Every row gives one point. Before rounding, the points of a table are all equally far from one centre. They may lie mostly on one side of it. Write the centre, to within rounding.
In the rows, zero is written as 128.

Points, 6 rows:
[[ 24 117 153]
 [119 111 103]
 [ 37 136 106]
 [ 87 100 105]
 [ 94 182  88]
 [140 128 107]]
Centre: [ 89 153 157]

Points:
[[ 90  63 182 114]
 [111  45 157  91]
 [ 81 116 111 134]
 [128 124 102  69]
 [ 77  93 154 152]
 [113  52 187 125]
 [138  60 187  78]
 [ 74  80 126 120]
 [ 69  97 172 123]
 [ 89  54 156 125]]
Centre: [133 105 150 114]

Points, 14 rows:
[[150 121 176 116 102 159 166 127]
 [180 147 151  66  58  75 151  88]
 [106 161 143 158  42 114 154 165]
 [115 150 100 181  72 143 110 102]
 [ 54 112 151  47  32 114 145  87]
 [ 98 241 132  97  94  46 138 160]
 [108 125 127 152 120 121 200 161]
 [103 164 133 177 104 109 173 162]
 [ 69 100 191 141  77 141 136 145]
 [ 96 146  98 149  72  71 173  74]
 [ 44 144 141 144  94 153 158  99]
 [105 135 157  56 101  90 220 140]
 [141 194 124 125  80  85 191 154]
 [161 101 189  94  86 100 124  71]]
Centre: [100 136 116  81 112  94 104 137]

Points (15 x 11):
[[211  89 154 114 114 131 103 144  55  80 109]
 [175  86 131  69 107 131  47 142  64 129 106]
 [139  64 129  75 102 149 110 147  95  48  99]
 [198  56  89 102 103 112 154 156  83 100 112]
 [128  76 139  87 119 174  79 150  58 122  97]
 [154  58 155 158 140 128 115 169 101  81 156]
 [144 108 121  63 115 156  94 115  50  89 110]
 [145 140 127  83 118 114  99  95  52  79 134]
 [129  89 156 106 141 131  70 151  17 127 118]
 [127  49  88 146 123  92  89  96  26 111 137]
 [121  64 162  74  81 174 118 129  61  98 109]
 [174  86 139 157  95  91  68 129  46  86  94]
 [167  17 110 105 127 151  76 110  68  82 118]
 [ 95  61 124  94  98 116  81 171  70 168 131]
 [155  52 116  88  90 126  45 132  48 100 137]]
Centre: [140  64 145 103 120  94 114 118  85 117 116]

Points:
[[147 120 158 162 195 192 128 135 140 184 128 132]
 [141 112  57 112 173 184 177  97 125 171 141 141]
 [141  96 112  99 138 132 100 148 194 179 100 146]
 [ 91 141 132 108 187 207 103 137 140 202  94 180]
 [ 82  87 102  77 227 154  90 122 128 148 155 149]
 [ 74 145 138  70 210 155  76 165 116 177 116 194]
 [145 163 151  65 148 124 192  84 179 164 122 155]
 [ 78 140 121 131 196 203  83 166  75 149 192 168]
 [124 128 150 111 222 156 141 148 108 162 104 214]
 [100 127 148 100 157 122 129 211 150 129 157 219]
 [ 92  66 117  87 173 185 119 149 122 182 120 175]
 [107 131 128 133 202 186 136  86 108 182  91 187]
 [ 94 137 101  94 240 191 155 110 104 133 106 170]
 [113 133 170  65 194 148 121 133  98 215 131 181]
 [ 87 126  71 101 212 189  91 181 131 160 134 150]
 [144 148 116  97 228 192  97 151  90 193 143 137]
 [107 157 140  70 214 178 114 171 158 187 114 179]
 [135 139 189  83 191 149 156 125 104 202 104 157]
 [191 136 141  66 184 141 104 115 149 187 137 189]]
Centre: [117 160 127  98 140 152 118 128 116 122 140 146]

Points, 24 rows:
[[189 171 101 105 149 108 140 107 145 162  82  83 137 141 135 125 109 203]
 [128 138  80  97 196 100 176 133 150 128 113  87  69 172 138 197 174 190]
 [138 146  33 160 195 109 169 144 117 101 134  28  59 170 115 126 167 152]
 [ 65  66  51 111 157 140 118  92 163 139  97  20  99 143 147 200 187 145]
 [117 128  74  74 132  96 185  99 182 125 110  45 104 136 133 169 200 150]
 [119 121  23 118 122 130 205 145 162 102 157  33 124 168 122 106 166 166]
 [106 142  54 106 159  79 188  65 137 119 125  34  97 148 183 185 155 223]
 [ 89 135  69 110 158 116 166 126  99 113 119  28 109 118 202 130 150 118]
 [137 101 101  99 122  82 179 106  92 137 125  85 114 131 175 173 196 144]
 [101 133 117  87 136 102 176 160 121 116 107  33 106 145 179 140 121 136]
 [ 97 171  47 108  99 115 196 128 130 103 139  29 137 155 163 134 160 188]
 [ 59 126 111  95 178  89 182 143 129 137 112  77 137 183 135 178 134 134]
 [ 99 129 103  70 137  81 181 124  84 126 118  68  94 155 171 176 151 171]
 [166 151  66 133  92 155 181  60 123 130 148 112 134 146 100 205 115 148]
 [160 124  92  89 137 105 152 161 138 166 109  88  78 213 132 159 152 145]
 [138 167  70  96 101  81 194 116 128  90 166  54  97 158 140 186 127 143]
 [ 95 137  35  91 169  75 205  81 137 136 131  51 122 182 133 174 168 130]
 [113 165  68  80 145 109 179 107 132 142 104  41 120 121 146 128 200 147]
 [116 147  64 102 101 132 131 107 140 113  82  53  49 194 148 167 176 196]
 [131 132  38 116 138 101 199  76 126 163  69  41  88 171 156 147 114 115]
 [137 177  47 126 122 126 192 123 112 139 116  16  95 198 157 132 172 171]
 [127 128  82  97 124  91 155  34 141 134  68  83  97 200 163 135 139 159]
 [108 175  65 103 150  90 159 125 121 128 111  41  86 141 191 212 118 159]
 [144 127  77  88 153 126 181 108 173  96 142  14 110 169 196 154 155 145]]
Centre: [117 114  76 147 141 123 134  97 135 142 141  59 113 153 127 153 128 168]

Points, 27 rows:
[[170  94 103 138  51 100  83 136 199 157 166 135 124  80 179  44 111 158
  136 148 165  96  73 124]
 [149 175 113 152 125 136 116  56 157 130 173  97 116 149 172  81 169 141
  137 142 186 142 110 122]
 [229 122 127 121 101 106  93 186 215  99 168 201 132  96 145  75 113 164
  162 103 155  73 121 184]
 [191 116  87 194  86  96  89 134 167 128 104 122  83  80 137  88 209 177
  183 120 123 120 123 220]
 [194  91  66 214 113 108 117 133 181 122 116 181 115  76 135  62  61 168
  188 145 154  72  96 157]
 [169 108  21 150  83 168  83 156 183 100 115 142 135  72 154  72 118 137
  191 164 159 122 134 176]
 [196 101 112 151  48 109 111 121 154 116 123 178  97 152 182  59 130 151
  199  47 149  90 155 105]
 [227 104  61 163 134 136  85 100 151 113 103 122  68 111 181  59 135 155
  213 187 141 133 113 140]
 [164  96  39 166  41 146 160 124 129 118 106 133 124  72 149  47 103 130
  155 152 131  98 121 137]
 [138 153  55 204 149  76 110 110 182 107 108 178 133  91 106  62 161 148
  200  99 121 110 111 152]
 [157  59  79 164  65 149  91 107 230 150 136 173 163  81 158  80 121 115
  170 138 146  89 101 164]
 [157 119 137 132  60 102  74 111 134 175 137 101  88  94 232  84  88 113
  137 157 158  98 114 176]
 [141 108  88 153  76  78  74 164 227 126 134 162 102 107 184  53 109 153
  203 113 144  66 145  84]
 [138  67  58 206  78  79  73 115 171 163 157 158 146 118 182  50 121 124
  156 144 139 120  92 140]
 [168 138 114 192  61 126 118 143 182 136 133 204 115  79 181 105 149 186
  224 132 192 131 143 149]
 [181 119  96 197 121 117  62 146 215 108 134 180 143  67 219  74 154 123
  195 167 156  94 151 108]
 [145 152  88 189  77 103 162 158 144 117 138 154 123  96 203 105  97 174
  207 105 178  57 164 167]
 [193 138 128 107  90  73  56 131 178 134 123 175  95  86 166  86 111 118
  161 158 192  66  82 178]
 [223 125  62 140 120 124  89 134 248 109 180 151  98  83 151 112 144 118
  160  74 156 109  93 136]
 [156 152  87 130  76  74  67 172 155 112 172 166 113  48 216  88 117 103
  149 112 177 106 139 172]
 [226 145  76 151 100 103 113  74 187 162 150 153 122 120 165  78 145 141
  193 126 151  59 124 161]
 [187 145  71 147  98 130  48  92 162 155 161 150 116  65 218  80 135 168
  149 125 145 103 155 150]
 [196  90  97 121  95 123 105 128 223  56 107 146 136  92 183  86 197 144
  162 164 146  94 144 150]
 [145 121  95 152  87  84  55  87 178  81 170 126 131  85 168  89 118 132
  162 165 140 134 136 205]
 [157  74 107  92  86  99 115 151 179  90 188 129 168 155 152  55 133 143
  159 159 128 137 149 113]
 [137  52 144 183  85 119 126 121 176 183 149 195 125 104 172  66  56 135
  146 142 198  82 121 157]
 [154  75  75 206  70 112 101 124 188 123 144 175 155  80 117  99  80 159
  191 109 130  77  87 162]]
Centre: [142 106 127 160 133 142 116 158 149 123 143 154  82 115 154 102 139 121
 154 127 125 100 119 143]

Points, 29 rows:
[[204  68  78 160 158  97 104  96 173 184 136 111  97 152 105 155 130  68
  103 131 124  97 172 111]
 [131  13  92 133 120 123 113 113 151 148 159  76  96 159 121 142 161  55
   65 109 156 132 154 120]
 [154  23  91 149  95  85 120 138 137 168 102  86 121 158 144 127 197  70
   72 114 115 100 168 107]
 [177  79  92 175  78 142 116 122 122 166 115 103  97 180 139 142 161  59
  100 129 129  78 148  89]
 [182   7 133 168 103 127 120 147  96 164 120 106  82 162 133 113 112  80
   85 156 130 111 177 103]
 [157  21  97 175 123 136  88 133 129 186 112 109  86 158 113 130 142  47
   88  92 160 112 168 103]
 [190  35  85 120  91 113  98 132 129 151 101 116 127 179 126 162 131  65
   89 110 124 111 199  82]
 [165  34 117 170 110 127 101 134 143 134  97  70  89 134 136 126 141  28
  108 123 124 109 179 105]
 [201  45 133 157 109 151  86 155 119 184 102 102 137 117 151 137 152 104
  107 127 131  76 158  80]
 [175  18  91 124 104 135 127 117 159 140 101 127 108 140 132 181 158  46
   69  75 111 125 166  96]
 [164  33  55 122 108 111 125 158 147 136  72 120 117 171 147 154 144  55
   88 124 153  79 152 100]
 [168  56 115 187 144 113 125 115 138 178 126 110 106 178 113 151 134  77
   80  97 166  69 143 100]
 [172  49  66 177 122 123  98 129 136 161 101 124 108 127 157 111 146  43
  117 130 152  83 159  86]
 [182  35 134 168 127 111 105 134 115 161 106 142  89 132 146 153 129  39
   67 147 142  72 177  98]
 [209  52  85 172 135 154 111 125 103 139 123  94  82 140 114 163 127  75
  103 101 120 150 177 102]
 [174  43 103 152 133 152 102 105 131 133 125  99 149 141 144 144 141  73
   68 100 141  81 147 106]
 [171  29  82 141 128 143  79 150 174 137 103 112 125 193 125 166 138  62
   77 114 140  96 146 102]
 [173  53  61 151 124 108 134 128 134 140 104 155 114 159 138 124 138  77
   96 129 150  55 200 116]
 [178  44  94 138  93 130 120 122 123 158  76 126  94 110 141 106 159  84
  100 124 179 105 187  98]
 [149  29  94 144 141 118 118 164 148 184  95 119 127 167 113 151 168  59
  108  89  93  56 181 103]
 [191  18  99 159 135 189 117 141 133 136 109 137 101 165 141 144 142  52
  102 119 111 101 161 114]
 [193  44  76 145  97 157 134 176 150 118 119  98 101 148 119 123 155  57
   57 114 125  79 160 124]
 [146  30  97 158 166 118 123 121 139 179  79 111 114 133 141 143 114  74
   78  77 109  72 145 149]
 [158  33  79 152 118 136 131 119 115 170 123  98  88 154 165 146 148  60
   98  77 137  74 167 110]
 [179  48  87 139 149 127 128 103 118 171 144 102  58 143 158 150 103  69
   81 151 126 111 178 100]
 [147  47  89 151 122 142  84 113 141 160 104 129  87 160 170 114 149  87
   77 113 166  75 163 107]
 [162  54  71 176 108 147 152 148 141 138 117  98  76 154 130 153 150  60
   69 136 161 107 160  84]
 [177  73  84 137 137 136 118 171 117 174 104 114  67 149 184 128 155  47
  120  98 119 105 201  75]
 [150  50 104 169 142 137 125 123 181 148  91 104 123 141 107 147 177  79
   82 120 141  69 154 100]]
Centre: [146  82 122 126 119 104 121 173 144 152 138 146 102 129 130 141 132  94
 114 114 119 132 137 129]

Points (31 x 24):
[[136 168 151  97 108 146 126 126  51 112 152 132 146 101 195  80 132  87
   81 133 193  88 125 119]
 [138 189 136  95 107 153 103 136  62 112 142 166  95  86 187  83 132  48
  127 150 138  74 116 150]
 [160 158 131  56  90 118 126 107  82 103 127 183 131 107 229  84 149  66
  140 146 128 123 131 101]
 [158 175 188 127  97 156 107 108  69 115 133 129 167  87 198  94 129  70
   84 125 115 114 135 124]
 [137 156 157 124 100 131 140 137  62 154 160 188 174 119 195  92 144  63
  121 165 141 118 151 130]
 [134 135 150 100 110 144  80 127  68 164 164 163 128  82 215  78 143 103
  156 170 119  91 111 117]
 [ 99 187 122 126 101 158 131 119  42 127 154 150  96 120 211 100 142  77
  109 114 139 106  99 130]
 [132 167 157 146  70 134 129  94  45 106 129 195 108 150 173  74 154 118
   79 160 149 116 104 109]
 [111 152 121 144  95 158 139  87  67 119 151 187  99  94 204 102 137  74
  111 147 126 102  98 118]
 [109 192 136 105  63 163 130 129  76 121 147 159  92 112 192  88 142 107
   73 146 136 115 130  92]
 [154 143 129 123 121 138 142 114  82  87 147 192 132 109 234  98 127 111
   71 142 117 105 119 102]
 [110 156 128 134 113 143 122 103  58  66 140 190 115 136 194  59 139  73
  129 144 129  69 153 139]
 [157 156 108 142  89 154 156 121  94 126 155 166 107 104 206  99 181 118
   99 116 131 115 118  80]
 [146 153 161 126  74 143 131  98  91 107 137 158 160 101 196 131 135  45
   93 127 125 102 100 101]
 [150 152 153  96  87 113  91  87  77  76 110 158 125 145 196  50 176  98
  114 112 129  82  92 101]
 [131 163 154 121  98 109 132 105  51 131  91 165 115 117 176  84 105  75
  103 119 110 111  90 142]
 [136 191 155  81  82 137 137 125  69 101 132 163 143  84 201  88 147  53
  101 153 132  82 112 116]
 [153 162 123 118  70 116 131  69  64  91  96 152 133 123 180 100 161  81
   68 159 153 105 104 127]
 [143 193 172 144  80 161 147 132  88 113 142 155 138 125 191 106 132  54
   94 166 146  72 148 117]
 [142 155 162 125  88 138 113 115  82  73 120 199 117  97 249  78 166 110
   93 168 103  85  99 132]
 [119 136 130 137  89  99 149 159  70 107 130 134  92  92 233  65 141  57
  111 167 119 132 115 147]
 [113 195 187 124  68 167 128 116  75  74 112 210 113 126 219 100 116  75
  156 137 128 107 126 132]
 [142 134 165 126  98 146 107 107  75 130 150 165 122  87 183  92 145 113
   70 163  98 114 141 110]
 [138 163 111  95  79 132 126 100  98 130 108 147 167  85 190  82 148  68
   81 139 130 124  93  96]
 [124 158 162 129 123 156 120 139  58 108 116 178 115 119 193  99 159  92
   92 115 163  96  89 104]
 [136 157 128 137 111 164 126 135  99 103 100 171 120  93 237  59 106  83
   95 155 144 116  89  84]
 [141 172 138 115 116 143  97  84  78  99 137 197 139 139 212  77 130  73
   90 161 109 111 121 101]
 [115 162 140 100  73 125 146 115  91  85 131 159 119  97 208  96 170  59
   80 160 139  94 110 108]
 [115 169 159 138  81 119 113 119  62 115 113 177 106 157 196  72 166  70
   83 155 149 108  93 119]
 [136 159 135  97  60 138 118 122  35 101 144 186 175 114 171  97 131  72
   92 155 159 112  96 101]
 [159 188 115 137 120 129 130  89  76  84 134 161 124 114 224  86 166  55
  115 127 129 121  71 106]]
Centre: [147 160 132 129  80 145 116 137 108  85 137 135 144 132 182  89 133 126
 150 158 136 129 102 154]

Points, 31 rows:
[[116 152 110  65 210  96 179 186 112  68 154 130  63  86 172 138 180 140
  156 148 139 163  93  62]
 [105 155 118  63 197 139 161 141 147  59 161 146  98  97 157 144 175 183
  123 132 112 157  52  53]
 [121 167 122  70 188 115 150  97 153  35 119 135  72 111 203 154 182 165
  169 108 127 145  90  82]
 [171 138  87  82 200 117 171 136 126  44 132  87 106 124 151 168 143 194
  186 170 149 154  72  97]
 [145 148 129  77 217 125 134 103 135  61 167 143  28  90 153 180 156 154
  194 146 156 135 127 105]
 [131 141 103  56 206  90 153 140 140  60 187 142  66 131 173 109  87 201
  134 151 163 108  60 109]
 [129 169 168  56 199  93 163  76 129  75 163 136  51  98 174 152 120 200
  159 135 106 175  71 113]
 [158 134 168  69 179 113 157 128 108  31 157 148  55 102 188 103 168 176
  179 148 139 177  64  97]
 [121 128 116 118 234  94 140  90 122  46 158 108 104 132 164 163 158 204
  154 156 142 179  80 113]
 [126 189 119  78 215 104 130 134  94  67 141 112 100 101 171 171 172 243
  151 131 142 128  67 124]
 [129 102 114  45 210 112 154 134 146  67 124 137  93 111 216 141 156 188
  170 140 114 199  91 108]
 [126 139 148  77 200 113 190  87 116  48  90 158  91 111 189 180 103 197
  136 125 126 108 114 109]
 [ 84 135 132  50 164 109 158 120 120  62 138 106  66  94 179 185 123 191
  137 156 142 130  79  64]
 [144 157 122  60 202 109 139 103 115  78 123 121 120  54 157 126 120 190
  158 139 156 192  79  82]
 [112 182 140  91 166 104 163 118 114  47 180  84  53  99 146 159 172 174
  150 128  93 151  76  97]
 [185 106 106  81 198  71 161 150 127  56 127  87  99  82 161 149 154 178
  106 151 162 163  67  83]
 [132 127 117  99 222 137 167 112 136  52 142 102  83  80 157 133 161 199
  152 161 151 169  86  95]
 [122 154 104 104 176  72 147 121 114  15 118 114 114  91 125 148 137 195
  123 147 101 148  85  93]
 [121 156 170  81 180  91 160 115 130  46 137 108 101  84 195 127 180 207
  157 124 147 161  59  94]
 [133 184  97  60 202  98 161 145 115  40 141 122  67 135 163 146 140 226
  125 123 137 151  52 119]
 [101 143 140  88 190  94 162 114 106  32 158  98  73  94 186 152 164 215
  146 117 156 130  87 100]
 [119  98 147 109 142 108 149  91 106  45 191 106  59 100 172 129 143 163
  128 168 104 159  64 113]
 [121 146 161  77 233  98 126 107 124  60 132 151 116  96 154 153 117 179
  135 157 110 150  74  43]
 [ 92 128 132 102 190 109 143  66 120  73 154  96  86 108 158 125 180 168
  145 129 117 147  69  72]
 [126 158 142  66 243 115 138 118 148  85 151 114  87  84 152 157 158 157
  136 148 139 196  59  89]
 [103 157 108  58 206 115 154 128 121  77 161 120  69 106 154 135 133 193
  163 176 110 138  63  54]
 [113 126 118  49 215 134 147 122 130  85 107 129  78  98 149 109 139 202
  139 101 144 176  80  61]
 [109 152 126 145 222 122 141  75 103  41 140 154  67 138 137 164 130 193
  148 117 124 146  88  79]
 [164 149 166  77 192 120 182 133 159 104 182  92 110  98 178 173 141 177
  187 117 120 124  19 117]
 [110 173 148  59 197 116 144 113 141  78 149 125  99 119 184 146 135 185
  159 163 131 179  17  86]
 [122 161 116  70 201 100 155 142 117  42 107 105  84  78 188 165 147 197
  136 146 106 158  60  92]]
Centre: [152 137 138 112 158 103 135 150 122 116 142 151  94 130 159 152 133 164
 143 124 133 139  98 115]

Points (28 x 24):
[[105 163 166 118  95 174 153 113 187 148 140 130  74 140 110  99 140 139
  148  82  61 204 141 128]
 [119 113 147  85  58 151 173 130 146 145 144 146 103 162 149 167 133 126
  132  71 109 235 109 126]
 [182  77 190 130  99 129 129 150 127 129 155 160  84 146 169 146 111 152
  113  69  96 223 105 109]
 [128 127 197 144  76 172 141 136 157 141 122 134 108 146 126 174 128 130
  139  12  54 233 105 101]
 [129 112 176 164  83 143 204 118 158 162 122 143  98 147 153 147 168 143
  128  54  88 233 120 155]
 [158 141 169 187  64 141 209 153 155 153 129 145 121 156 146 134 134 140
  141  56 116 221 109 150]
 [139 142 156 131  63 121 159 139 138 115 113 148  77 156 138 112 168 170
   94  62 102 201 115 128]
 [126  80 212 148  81 142 165 149 158 149 160 103 118 132 156 183 148 122
  107  68 102 224 114 112]
 [114 103 149 174  73 163 162 129 149 117 142 141  84 164 125 146 136 128
  102  60 121 249 101 118]
 [145 124 154 151  83  80 163 121 124 168 121 143 131 145 137 170 145 185
  111  42  35 193 109 148]
 [142 114 153 133  87 107 158 128 151 161 169 163 130 163 145 171 106 136
  131  70 130 238  57 154]
 [135  98 193 134  35 160 169 127 128 128 122 121 102 129 165 149 135 167
  147  57 117 205 124 108]
 [175 167 194 162  90 144 182 149 170 156 119 108 120 157 146 122 119 148
  112  69  68 235 117 130]
 [ 94 185 133 157  83 146 147 124 142 144 138 136  91 166 124 163 159 171
   53  46 113 215 117 139]
 [123  77 168 149  75 137 152 152 133 162 137 189 100 174 109 106 123 138
  103  65  71 163 127 153]
 [ 94 127 151 142  36 165 166 151 163 124 154 133 129 140 122 143 123 133
  123  43  57 164  83 106]
 [185 103 154 154  74 153 141 187 143 138 151 126 113 144 146 160 131 136
  163  41  67 203 157 146]
 [136 103 150 163  71 122 159 116 171 141 162 121  96 116 120 174 146 186
   96  66 102 208 156 159]
 [108  96 135 150 119 174 132 115 140 150 126 152  69 181  88 140 125 159
  138  64  53 208  75 116]
 [137 138 169 142  69  91 179 168 183 181 127 111 106 120 130 160 135 129
  128  39  83 219 144 146]
 [147 130 176 110  62 167 187 166 125 165 143 133  96 164 166 117 133 174
  145  61  71 161 125 134]
 [115 124 176 159 113 157 206 143 165 129 151 131 120 136 125 176 157 172
  133  93  84 193 134  85]
 [ 99 139 183  98 101 151 160 115 132 163 101 183 122 160 138 166 132 144
  131  66  66 227 118 106]
 [128 130 165 129  58 116 135 137 146 170 126 143 107 149 183 133 125 134
  133  50  54 237 111 146]
 [142 119 184 180  91 135 146 145 144 175 170 130 141 156 164 143 152 154
  137  86  72 226 152 128]
 [150  79 177  93  85 181 171 135 186 145 122 129 122 163 127 145 108 138
  118  34  80 220 127 167]
 [ 97 125 153 172  93 137 167 144 167 175 164 141  85 156 115 177 131 118
  105  83  91 235 102 100]
 [197 129 182 155  86 145 157 136 140 112  74  88  78 151 135 138 110 145
  111  59  49 210 153 105]]
Centre: [138 132 136 149 148 140 134  94 141 158 118 104 122 143 154 147  99 109
 119  38 127 131 125 119]

Points:
[[ 61  68  66 140 105 165  88 155 138  94 146  47 103  94 161  82 153 197
  172 170 118  92 133 130]
 [ 69  76  82 123  77 140  99 128 163 123 143  87 144  82 188 128 165 219
  161 165 147 117 143 140]
 [ 42  83  83 109 125 129  73 134 158  77 152 100 153  78 111  77 125 210
  135 169 138 121 139 142]
 [ 71  71  63 132 111 108  60 149 143  86 151  71 134 107 143 106 178 181
  140 135 115 106 143 130]
 [111  73 101 115  89 132  83 162 136  65 115 102 132  91 126 106 183 182
  143 159 194 139 129 167]
 [ 66  60  88 102 131 167  87 191 114  90 131  98 114  60 158 100 178 219
  156 166 127  83 102 125]
 [ 91  87 104  94  92 135 124 173 161  85 157  72  77  68 148  88 181 214
  145 159 133 110 136 132]
 [ 55  71  55 145  79 137  50 161 153  98 142 101 123  75 110 118 127 249
  166 147 158 101  98 137]
 [ 63  49  79 120  98 185  74 167 129  58 141  81 100  86 148  95 154 169
  124 162 141  99 103 115]
 [ 78  47  87 133 110 149  56 123 187 112 152  83  87  74 161 128 150 181
  124 128 138  68 109 105]
 [ 80  73  94 132  75 148  72 133 107  94 145  88 119 100 120  68 145 226
  156 172 131 129 122 151]
 [ 84  75  63 155 102 153  62 173 122  95 153  80  95  74 123 106 194 218
  155 147 139 111 111 148]
 [ 64  54  47 131 102 142  73 151 148  93 145  70 140  82 109  78 110 202
  127 102 180 125 124 138]
 [ 46  67  88 125 100 178 107 171 112  81 148  81 146 104 166  91 180 168
  139 165 112  95 104 117]
 [ 37  37 114 132 108 154  88 149 140 108 137  82 100  84 167 116 175 195
  142 127 150  98 118 155]
 [ 91  78 111 115  92 168  59 128 144  78 105  96  93  92 146  67 139 220
  161 144 168 103 104 147]
 [ 95  80  68 110 125 127  79 170 143  54 122  88 130  89 182  92 159 181
  142 152 132  74 122 156]
 [ 79  76 105 127 126 191 114 152 160  73 120  58 118  64 175  93 159 178
  121 114 128 118 115 163]
 [ 93  71  88 138  92 184 103 156 126 108 142  51  88  87 165 120 178 228
  143 156 134 107 152 113]
 [ 72  56  38 168  99 135  82 153 132  85 147 118  98  97 140  81 122 199
  198 147 141 126 134 133]
 [ 58  71  91 120  83 143 118 135 172  71 165  84  99  90 121  98 177 213
  147 149 150 115 126 156]
 [ 97  44  62 137  94 140  84 177 132  88 152  51 131  74 134  75 170 210
  141 148 111 104 128 123]
 [ 63  46  99 132 127 157 102 159 174  83 134  82 100  73 141  87 162 235
  168 164 136 104 141 151]
 [ 41  79  94 150 130 156  68 129 151 112 152  75 116 107 169 125 175 208
  153 154 136 103 132 103]
 [111  69  79 170 110 150 117 151 160  39 132  59 125  86 160  91 142 192
  153 153 184 115 136 159]
 [ 43  74  82 130 102 144  59 175 136  70 138  83  74  81 142  91 139 201
  127 147 157 102 104 125]
 [ 89  82  77 129  96 172 118 164 160  97 129  71 100 112 192  75 169 188
  136 163 142 118  95 138]
 [100  29 101 123  97 153  71 154 131  98 156 103 136  96 156  83 156 235
  170 147 135 122  94 124]
 [ 72  72  72 169 118 160  66 136 146  78 163  80 107  77 103 113 132 208
  175 201 149  96  84 130]
 [ 71  50  79 136 122 143  76 135 107  84 153  67 125 103 117  75 145 205
  135 160 146 109 157 142]]
Centre: [105  98 110 151 110 151 120 171 146 120 130 111 133  85 114 119 118 175
 150 134 143  89 121 116]
